Each row of a before or after table is a point. One or more steps were done to the points. Then noise was added and the rows were shuffled. The steps act on columns, c1 being the first. Name the steps. A step turns or swaps two columns, mirrors them in a line or flattens them onto one, adds a multiple of one to another, or multiplies or shifts one. Angles are multiples of 10 degrees, from the lower column toward the higher: turns from -170 to 170, lines from 10 to 170 but not 90. Use the fewest steps. Two steps may share a column if one is a turn and the other turns, adds or multiplies; they go together, in the order done. Otherwise the lowest column goes first.
(in the rows, 128 means zero)

Before, 8 rows:
[[ 87  86 110]
 [129 120 101]
 [146  91 142]
 [194 185 110]
 [147 146  87]
 [ 88 107  88]
 [ 96 148  82]
 [159 115  78]]
After, 8 rows:
[[ 85 148  81]
 [130 120 102]
 [ 76 108  89]
 [167 115  78]
 [213 186 111]
 [ 76  85 112]
 [154 147  87]
 [152  90 141]]
Steps: multiply c1 by 1.3

Before, 11 rows:
[[153 121 128 129 146  93]
 [107 151 144 139 116 101]
 [154 164 144   7 109 125]
 [100 132 145  82 136 123]
 [105 102 131 137 110  97]
 [169 143 130 137 104 115]
 [ 94 147 128 143 120 138]
 [101 132 151 147 127 139]
 [ 92 145 123 124 106 152]
 [163 133 182 139 109 148]
 [113 137 122 100 110 140]]
After:
[[ 86 123 145   9 108 124]
 [123 103 128 130 144  94]
 [130 171 122 125 106 153]
 [ 95 100 131 137 106 113]
 [126 146 120 100 109 140]
 [129 168 127 143 119 136]
 [139 152 144  82 136 123]
 [119 159 142 138 115 102]
 [105 101 182 140 109 148]
 [159 135 130 136 108  99]
 [138 154 149 147 126 142]]
Steps: mirror c1 and c2 in the line at 120 degrees

Before, 14 rows:
[[ 99 104  99 114 121  86 150  76 122]
 [100 149 176 116 123 132 139 190 152]
 [147 106 153 181 128  72 127  97  84]
 [110  44 127 124  53 103 179  89  85]
 [148  40  79  61  70 108 103 136 161]
 [129 163 162 151 161 181 144 172 103]
 [ 79 154 139 171 143 140  63 158 131]
 [ 77 130 162 192 132 159 170 147 142]
 [163 143 160 111 132 106 125  44 109]
 [170  89  83  97  83 117 157 128 146]
 [159 108 127  98 140  87 163 100  63]
 [133 129 160 176 128  87 115  75  66]
 [109 127  88  85  75 149  50 157 152]
 [109  82 181 165 165 157 134 149 105]]
After, 14 rows:
[[163  65 159 128 132 107 125 190 108]
 [133  65 159  96 127  87 115 123  67]
 [110  69 128 195  53 102 179 104  86]
 [100 192 177 120 122 131 141 118 152]
 [148 131  79 238  69 107 103 120 160]
 [146  74 154 111 128  71 128  96  84]
 [ 80 145 140  80 143 140  63  99 130]
 [111 116 182 139 165 158 134  67 105]
 [159 109 126 162 140  86 164 151  64]
 [ 99  80  99 155 122  87 149 151 122]
 [110 169  89 156  76 150  49 143 152]
 [ 77 121 162  86 131 160 170  78 142]
 [129 168 162  86 162 180 145 110 103]
 [170 127  82 179  83 117 158 127 147]]
Steps: turn c2 and c4 by -130 degrees; turn c2 and c8 by -120 degrees

Before, 10 rows:
[[102 112 106 111 211 127  94 122 105 130  90 114]
 [131  56 100 177  18 140 116 175 132 113  88 104]
 [131 106 126 104 171 184 123 166 152 121  80 160]
 [ 83 117 145  67 140 166  86  98 153 136  82 127]
 [137 101 103 139  34 105 167 144 112 112  47  92]
 [154 143 133 120 163  89  73 131 136 109  86 137]
 [121 128 124  64 171 159 127  89 182  81 153 135]
 [118 149 114 124 194  96 154 150 148 195 139 184]
 [ 88 109 149 139 204 162 115  87 162 131  69 151]
 [153 148  53 128 175  92 116 134 118 149 125 232]]
After (10 x 12):
[[119 150  93 122 190  97 151 146 152 186 137 181]
 [ 80 116 128  64 143 165  84  98 155 125  82 129]
 [137 103 129 139  35 109 170 145 114 125  51  89]
 [131  58 127 179  14 141 116 173 128 132  88 101]
 [133 107 128 106 172 188 123 171 152 123  82 162]
 [ 91 114 133 139 206 160 117  90 163 119  68 153]
 [105 109 122 111 209 129  94 121 105 140  91 116]
 [152 147  98 129 175  90 115 133 117 176 125 231]
 [151 143 141 121 167  90  73 130 138 114  86 137]
 [121 129 146  58 168 159 129  89 180  92 150 137]]
Steps: flatten c3 and c10 onto the line at 120 degrees

Before:
[[149 136 107 139 132 134 107 100 121 137 145 157 123  96 115 128 112 131]
 [115 113 112 148 153 109 111 120 110 104 158 132 130 131 139 132 124 162]
 [152 152 121 136 145 152 122  96 110 135 155  99 124 135 138 137 133 130]
 [139 121 123 110 140 100 152 105 121 134 159  83 160 115 119 131 144 138]
 [108 109 119 116 141 110 116 249 108 109 135 101 145  93 125 142  99 153]
 [175 129 110 137 125 119 110 151 106 111 149 150 116 122 118 120 116 126]
 [130 132 143 144 146 128 128 121 107 139 107 118 154 133 102 121  98 162]
 [113 115 114 153 155 105 153 124 144 144 143 139 118 128 139 123 155 177]]
After:
[[130 132 142 144 144 129 129 122 117 138 108 115 152 100 133 147  98 162]
 [138 122 123 111 139  99 153 106 128 135 159  84 160 119 112 136 144 137]
 [108 109 121 117 143 109 116 250 138 109 135 102 145 125  92 151  98 153]
 [152 150 122 136 145 153 121  97 133 135 155  97 124 139 136 148 132 131]
 [114 111 112 149 156 108 111 119 130 104 157 132 129 140 132 147 125 162]
 [113 115 114 153 155 104 153 125 124 145 143 137 117 137 128 111 158 177]
 [149 137 106 140 132 133 107 100 126 137 145 157 121 115  96 134 112 131]
 [176 129 110 137 124 119 109 150 118 111 150 149 116 119 122 146 115 125]]
Steps: turn c9 and c16 by -80 degrees; swap c14 and c15

Before, 14 rows:
[[185  94 147  65 121  95 148  99 110  88  99 146  70 144 143 107 115 127
  112 126 146 103 100  97]
 [124 118 118  55 172 112  96 136 123 144 127 123  67  80 119 110 108  78
   89 115 106  95 166 145]
 [157 112 122 103 113 138 144 126 154  96 158 104 111 100 139  45 141 107
  100 116 129 101 127 129]
 [163 233 101 122 131 120 141 166  67  77 148 156 195 173 113  84  91 179
  186  87  70 127 208 162]
 [140  86 123  90 114 121  99 117 148 135 123 167 105 110 167  98 133  73
  152 106 136  69 118 140]
 [ 65 111 183 131 116 135 118 147  69  97  79 106 137 100  78 158 205  37
  100  58 115 106 105 152]
 [ 79 106 175 158  66 116  79 118  76 147 117 107 128 146  97 138 186  36
   63 147  38 139  73 148]
 [115 103 154 176 112 124  39 177  93 102  83  88 126 128  78 134 181 115
  115  65 121 119  56 155]
 [156 101 115  86 141 133 121  92 170 170 116 138  65 115 128  89 171 126
  119  89 152  73 131  59]
 [ 35 114 162 152  94 110  55 115  94 114 113 119 163 112  73 121 183  96
  106  72 156 184 119 172]
 [ 98  85 162 169 113  48  77  96 109 130 111  74 155 119  53 134 187  25
   99  93 139 121  52 139]
 [ 93 180  93 163  88  80 143 176 102  56 131 141 153 194 119  89  87 187
  126 120  68  64 147 131]
 [126 122 112 121 176 150  99  87 138  87 143 127  96 102 139 129 151 134
  149 134 141  85 111 105]
 [138 118 144 105 124  87 160  97 169 145 134  87  47 125 177  89 105 100
  172 118 123 131 136 111]]
After (14 x 24):
[[ 90 181 120 160  88  77 154 178 102  56 128 141 155 190 122  88  85 184
  142  96  69  61 149 130]
 [ 38 112 164 154  96 108  52 114  92 113 115 119 163 114  71 124 183 109
  171 171 156 185 122 176]
 [ 76 107 201 158  64 114  64 119  73 149 118 105 134 144  94 136 183  44
  103 144  40 138  72 144]
 [127 121 103 121 176 151  98  88 137  88 144 124  95 100 136 132 152 137
  125 121 142  83 111 106]
 [ 68 109 173 128 116 135 103 148  69 100  81 105 131  96  77 164 209  38
  180 194 118 107 106 151]
 [141  87 104  91 113 124  91 116 146 136 117 168 107 106 166  95 137  80
  148 137 134  69 116 140]
 [139 115  93 104 126  90 156  97 165 145 133  88  46 126 177  87 105  94
  122 160 121 131 134 111]
 [112 103 148 180 114 123  39 175  92 102  83  86 128 130  82 130 180 130
  178 171 122 116  56 153]
 [ 99  89 169 166 112  50  60  98 113 129 110  73 154 115  50 132 185  33
  155 155 142 119  56 139]
 [156 114 154 101 111 136 142 124 154  92 157 103 107 103 140  47 140 104
  144 120 126 103 125 128]
 [183  93 152  66 122  93 145  98 107  89  98 147  71 145 142 107 115 120
  126 140 146 101  99  98]
 [153 102 132  87 137 133 118  92 169 169 113 139  64 111 130  92 170 128
  168 128 150  73 131  58]
 [121 119 160  55 171 114  90 137 123 146 130 124  63  79 114 110 111  83
  148 118 109  97 163 145]
 [161 231  67 120 129 123 147 164  63  79 150 155 195 171 117  87  92 175
  167 134  73 128 211 164]]
Steps: turn c3 and c19 by 70 degrees; turn c19 and c20 by 110 degrees; turn c7 and c18 by -10 degrees

Before:
[[118 112 158  84 181 179 119  97 123 147  95 117 157 155 173  75 137 126
  110 134 176 130 140 141 148 116 137 126 153 136 108 132  97 105 132 137
   77 133 129 138  83 181 127 124 110  98 109 140]
 [138 155 149 110 154 107  87 147  87 109 117 170 120 139 146 121 150 168
  122 149 135  92  74 107 152 103  82  87 142 141 104 168 136  95 141 111
  103 123 137 148 164 164 143 133 138 147 155  77]
 [131 126 103 105 127 154 186 100 141 145 162 102 105  84 138 139 125 152
  134 138  95 137 174 126  98 122 138 164 121 142 124 150 133 135 142 134
  126  72 134 135 110 140 119 134 158  90 118  88]
 [118 107 126 106 124 140 107 152 159  96  94 118  97 116  76 114 117 106
  131 140 157 156 109  97 100 137 168  92 175 150 141 117  98 160 146 110
  119  69 114 121 111  99  93 147 142 169 108 175]
 [135 128  93 130 117 119 137  75 105 116 162 116 128 115 114 157 154 118
   98 197 182  84 141 147  81 152 156 114 105 142  85 108 140  83 122 102
  132 146  81 141 156 125 123 117 124 105 117 116]
 [ 93 145 109 141 135 101  93  93 111 154  80 108 131 142 127 125 112  64
   87 160 132 141  97 108 167 159 171 122 122 162 133 140 169 167 154 107
  115 115 153 143 111 126 121 145  86 137 122 126]
 [ 81 155 131  98  87 149 119 127 152 138 137 146 154 121 164 106 105 137
  131 110 139  96  94 108 116  72 106 106 113 141 118 139 132 111 120 140
  108 100 136 156 150 129 101 115 128 168 123 132]
 [122 114  75 147  76 162 139  99 131 145 131 148 146 117 140 101 127 143
  109 124 178 104 125 105 119 104 115  98 126 154 155  63 129 163 138 105
   93 117 104 140 184 138 119 132 121  90 149 138]
 [151 119 137  83 138 121 119 122 130 120 165 110  77 148 136 129 104 136
  131  87 137  80 151  97  80 158 144 161 152 107 114 128 126 150 151 166
  152 114 138 107 142 113  91 149 100 174 168 121]]
After (9 x 48):
[[119 104 127 104 141 141 108 153 149  95  93 116  97 117  77 115 117 104
  132 142 157 198 110  92  99 135 169  93 145 152 143 116  99 158 145 111
  121  72 112 118 114  98  93 148 140 101 167 176]
 [137 155 150 108 119 109  85 147 106 111 119 169 121 138 147 121 154 165
  123 151 133  39  75 105 152 102  84  86 135 137 103 167 137  93 143 108
  104 122 139 150 165 164 145 131 139  98 113  77]
 [ 81 151 131  99 133 150 116 129 129 141 135 145 152 118 166 103 102 137
  133 106 141  45  95 108 121  72 105 105 119 141 119 138 132 112 120 143
  108 100 133 158 148 129 101 114 127  97 154 130]
 [117 114 160  83 139 178 118  96 149 148  95 120 158 155 173  78 137 128
  110 135 179 133 140 139 147 114 140 124 137 139 107 131  97 104 129 138
   79 133 127 139  82 179 126 125 109 163 129 139]
 [ 94 145 108 142 126 104  93  95 117 152  81 108 131 144 127 126 114  63
   89 160 133 159  93 109 169 159 171 124 128 159 135 140 167 170 152 109
  113 114 152 144 111 126 122 144  84 122 138 125]
 [152 117 136  83 130 122 117 124 135 119 165 113  75 146 136 125 104 136
  132  91 137   7 152  99  78 158 144 161 137 105 117 129 126 151 153 167
  155 113 135 109 141 113  90 150  99  66 116 122]
 [120 116  74 147 118 160 139  99 107 149 129 150 146 116 141 100 130 144
  107 120 178  68 121 100 119 104 117  96 128 153 153  64 129 161 142 107
   93 118 101 139 182 139 121 133 123 150  92 134]
 [134 132  93 130 114 119 138  76 108 119 160 115 128 112 112 157 156 116
   97 194 183  19 142 151  77 151 158 114 118 142  85 108 141  84 122 103
  132 144  82 140 156 127 124 118 125 152 126 115]
 [132 129 103 104 134 155 186  99 139 146 162 105 104  83 138 137 124 151
  132 137  95 150 175 125 100 121 134 162 124 143 125 152 134 135 141 133
  128  74 131 136 112 139 121 137 161 168 115  89]]
Steps: flatten c5 and c9 onto the line at 60 degrees; multiply c22 by 2.5; multiply c29 by 0.4; turn c46 and c47 by 150 degrees

Before (10 x 64):
[[152  72 182 161  92 125 133  95  95  91 111  95 178  76 119 162 212  78
  119 183 162  86 171  91 124 108 139 119 137 150 132  78 195  95 180 160
  139 127 145 115  98 147 175 161 184 117 125 166 188 123  82 119 169 195
  187 178 115 147 126 105 128 119 130 101]
 [101  61 140 157  90 117  99 126 106 105  99 127 121 129 121 154 185  87
  119 199 157  88  82 123 130  86 118 123  69 183 118 155 133 126 158  91
   75  99 154 145  88 129 108 177 121  78 101 123 122 122 119  94 161 150
  169 183 130 109  99 146 166  79 153 136]
 [ 98 135  81  51 178 141  76 190 133 117 107  97  84 124  77  86 108 162
  129  44 122 124 119 148 134 149  54 173 186 111 113  59  66 102 125 157
  182 164  80 175 134 159 180 142  85 141 142  78 114 126 150 161 118 144
  104 124 151 120  86 120  97 142  91 145]
 [141 139  67 125 140 181 141 107 103  73 167  93 144  60  84 149 156 190
  187 100  81  47 241 121 194 205  75 164 109  77 116  74 143 115 151 189
  172 172 144 149 183 169 192 181 126 194 202 195  91  99 151 183  66 112
  115  85 114 166  91  83 157 189  84  67]
 [138  87 141 128  96 118 112 151 104  77 110 103 161 129 146 116 144  86
   77 176 118 119 108 131 143  73 112 145  63 151 151 132 193 153 153 106
   65 123 112 102  68 102 148 142 135 104  73 116 157 149 129 134 179 156
  177 182 141  77 155 100 145  97 164 156]
 [ 96  46 143 144  65 142 115 173 119 121 144 109 156 170  83 151 179  76
   85 142 164 122 135  99 124  79 127 152 105 156 138 141 166 153 121  79
   84 117 123 156  88 119  82 112 168  77  72  88 140 157 121 116 154 177
  129 156 137  75 115 118 187 114 153 167]
 [161  70 143 112 107 119 128 166 109 133 107  96 140 109 100 158 165  46
  133 146 146 125 117 142 155  86 107 137  95 121 103 166 173 172 112 145
  113 146 133 116  65 136 128 142 174 104  84 155 131 161 133 105 128 144
  157 167 143 138 104 158 195  83 128 115]
 [167 123 128 170 145 183 136 109  85 114 146 165 175  84 180 114 196 167
  105 174 168  69 176  83 160 141 118 108 165  92 138 123 147  98 223 180
  180  81 202  68 132 160 154 157 173 119 147 130 193 132 104 121 157 155
  178 135 110 153 205  98 116 125  90  99]
 [100 171  91 109 149 174 116 158 103 167 134  80  97  89 111 104 109 181
  152 110  84 111 135 131 142 151  55 134 144  95 138  66  82  81 103 152
  209 173  75 159 147 156 190 110 140 106 121  70 114  83 127 192 105 102
   66 142 123  93  97 136  90 105  82 153]
 [ 94 161  77 110 205 146  74 102 141 154 158  43  62  96  76  74 114 163
  148  78  86 132 104 156 172 152  77 209 147 110 143  60 112  74 123 175
  209 163  99 179 194 177 200 117 142 181 179  91 116 166 137 177 108 108
   55 106 127 132 105 127 117 123  54 138]]
After:
[[137 131  64 128 138 186 140 105  97  72 119  93 144  62  84 150 151 188
  189  97  81  50 247 118 193 207  72 194 103  77 115  81 142  87 153 188
  173  92 106 148 184 174 190 178 128 167 204 201  87  99 153 182  66 112
  119  85 114 185  95  79 155 191  82  65]
 [100 139  73  47 182 140  74 193 135 114 101  94  86 125  73  82 110 168
  120  46 122 127 117 146 134 150  44 171 183 107 112  59  85 146 124 155
  180  78 163 173 134 157 179 144  91 111 143  75 115 125 149 159 115 147
  101 127 150 109  85 122  92 142  88 148]
 [ 89  49 146 143  63 145 111 173 120 118 151 105 157 170  79 150 181  83
   81 145 161 122 135 104 127  80 124 128 104 155 133 144 156 120 116  83
   84 136 136 156  89 120  82 117 174  71  70  85 139 155 124 114 154 185
  133 157 137  43 110 119 189 115 151 167]
 [ 91 161  78 107 203 156  73 104 141 150  85  46  62  97  75  70 115 166
  152  82  89 136 106 155 168 155  74 225 148 107 149  60 120  92 123 179
  209  85 148 174 198 171 202 119 135 133 182  86 115 164 140 177 112 108
   54 101 128 134 105 130 123 121  57 139]
 [161  70 145 107 104 111 123 166 110 134 169  98 138 115 100 158 164  43
  129 144 149 126 118 150 150  89 109 129  93 112 103 165 160 154 113 145
  110 105 118 120  64 146 129 141 174 104  80 155 134 160 132 101 127 145
  153 166 138 143 102 161 197  80 131 118]
 [103 166  88 109 148 175 118 151 105 167  83  80  93  89 109 102 105 177
  146 110  84 112 141 125 143 151  62 124 143  93 136  58 101 117 107 152
  209  69 168 159 149 157 193 114 143 106 115  68 120  83 126 191 105 104
   67 148 126  73 100 138  86 102  79 155]
 [148  70 179 162  96 126 137  97  99  90  92  96 173  77 121 157 212  83
  119 185 163  88 172  90 125 105 135 115 137 152 127  77 176 136 182 156
  142 133 116 116  99 152 177 159 186 127 127 162 186 123  84 115 171 189
  187 183 120 159 123 108 124 120 133  97]
 [141  87 139 125  94 119 107 155 105  73 147 101 159 128 144 113 141  84
   71 177 112 115 106 133 148  75 114 132  64 151 148 131 172 148 145 105
   68 124 143 101  69 105 150 141 135  96  78 114 157 150 130 127 181 150
  176 186 139  51 149  98 145  95 169 161]
 [171 120 130 172 145 184 134 110  85 114 101 170 179  86 186 116 198 169
  102 170 165  67 173  85 158 139 115 109 167  94 136 124 143 103 226 179
  178 200  74  67 141 159 157 155 174 127 146 131 194 132 104 116 156 156
  175 140 111 168 206  96 119 123  88  93]
 [100  53 140 161  90 112  98 129 104 105 122 124 116 128 120 162 187  86
  121 197 161  88  82 124 132  81 116  92  71 183 123 153 129 154 156  89
   77 168 112 143  87 126 112 176 124  86 104 126 119 125 123  94 157 153
  165 180 132  96 102 147 168  77 157 133]]
Steps: turn c11 and c34 by -80 degrees; turn c28 and c46 by -30 degrees; multiply c33 by 0.7; turn c38 and c39 by -160 degrees; multiply c58 by 1.6
